Every row gives one point. To make a cloud, some directions were put in groups of two or more. Within a group, all points are equally far from the middle, so they leave a hole (a ring in 2 directions, a hollow ball in 3). The other directions are filled evenly. Then the cloud was stretched, turned, moved and blurred a little. How many holes are there, and how many directions does each take, smallest first?

Cloud (19 x 3)
[[-20  51 -37]
 [ 11 -37 -28]
 [ 46 -39  35]
 [ 51  15   3]
 [ 23 -24 -32]
 [-31  36 -51]
 [ -9   0 -56]
 [-11  28  27]
 [ 30 -55  30]
 [-30 -32  34]
 [ 28  -9 -36]
 [-30 -51   5]
 [ 39  16  31]
 [-53  12 -34]
 [  9  47   7]
 [  6 -42 -26]
 [-50  -2   8]
 [-16 -49 -18]
 [ 16  49 -26]]
Holes: 1 (3)

Cloud (48 x 6)
[[-35 -54 -10   8  70 -37]
 [ -1 -45  43 -30  23  30]
 [-26 -31 -43  35  24 -53]
 [-17 -57   3 -44  -6 -66]
 [-28 -19  21 -43  52  -3]
 [-21 -41  21 -32  72 -14]
 [-35  43  -5  -8   7 -32]
 [-35 -32 -45   9  20 -11]
 [-16  30 -28 -12  32 -27]
 [-16  11 -50  28 -23 -48]
 [-40 -24 -13  49  54 -32]
 [ 28 -14 -66  -5 -15 -15]
 [-54 -12  42  19  -7   2]
 [ -3 -20   8 -77 -13 -43]
 [-27 -39  21  28  -9 -43]
 [-31 -58   1 -34  -4 -46]
 [  5   7  47 -13  -7 -55]
 [ 24 -36  16 -76  22 -46]
 [  2  44  -5  36   7  24]
 [ 33 -36  31 -46 -30 -46]
 [ -2  23  54  -8 -24  23]
 [-53 -10  10 -11  46  -5]
 [-28  20  -5 -45  12 -33]
 [ -3 -45 -32  27  49   0]
 [ 33 -57 -43 -13   9 -24]
 [ 13 -37 -46 -48 -26  -6]
 [-13   7  62 -18   6 -40]
 [  6 -39 -63  -1  10 -24]
 [-40 -54  39 -34  -5   3]
 [ -1 -25  23  50   4  13]
 [-21 -45  39  14 -18 -21]
 [-15 -62  35 -41  49   3]
 [ 17 -31  66 -44  28  -4]
 [ 28   8 -20  -6  44 -18]
 [ -5 -26  68  23  22  -3]
 [ 21 -26  42 -46 -21 -56]
 [ -6 -71  25 -44 -20 -33]
 [ 45 -19  14 -49  -9 -17]
 [-53  10   3  47  25  -4]
 [-35  -4  -9  26  68 -15]
 [  7 -63  -3 -54 -30  -8]
 [ -3 -16 -21  44  32  24]
 [ 18 -28  39  19  30  20]
 [ 13  34   9  36  14 -24]
 [ -7 -23   7  39 -39   0]
 [-14   9 -12 -22  41  15]
 [ 27  10 -47  31   6 -56]
 [-21 -30   9   1 -28 -59]]
Holes: 2 (2, 3)
